Each point is reached from the start by the listed moves, each made 0, 1 or 2 times, or once backwards (-1), plus a little noise. Say if it took an odd or an even number of moves. Then give how often each move was made.

Moves:
(1): [ 7 -9 21 -2 18]
(2): [ 44  -3 -19  47  34]
(3): [-22  23  19   7  -9]
Start: [-10  20  11   1  15]
Points:
[18 31 33 54 58] -> odd (1, 1, 1)
[-18 -18  52 -58  26] -> even (2, -1, -1)
[-49  58  70  14  16] -> odd (1, 0, 2)
[41  8 14 45 67] -> even (1, 1, 0)

Moves:
(1): [  6 -21  11  14  25  22 -33  14 -15]
(2): [-19   8  21  29 -11   4  19   3 -10]
(3): [  3  -8   8 -18 -34   3 -10  -5   4]
(4): [-20   1 -25  24 -13   0 -10  29  35]
(5): [-29 -15   1  -2  17 -22  28   2  16]
(6): [ 11  -7  -3 -28  14  24  22   0  13]
(7): [18  8 27  8 -4  5 -3  8 11]
(8): [ -8  -7   8 -26  -1   0  11  36 -10]
(9): [-21  20  12 -12  10  16  -5   5  25]
Start: [  5  -2  -4  10  15   4 -15  -8 -15]
Points:
[  -3  -47   20   29   99   16  -66   25 -121] -> odd (2, 0, -1, -1, 0, -1, -1, 1, 0)
[ -8  15 118  57  13   0  55 -16 -34] -> even (0, 2, 0, -1, 1, 0, 2, 0, 0)
[ 74  62  76 -50   1  52  13 -32  11] -> odd (-1, 0, 0, -1, -1, 1, 2, 0, 1)
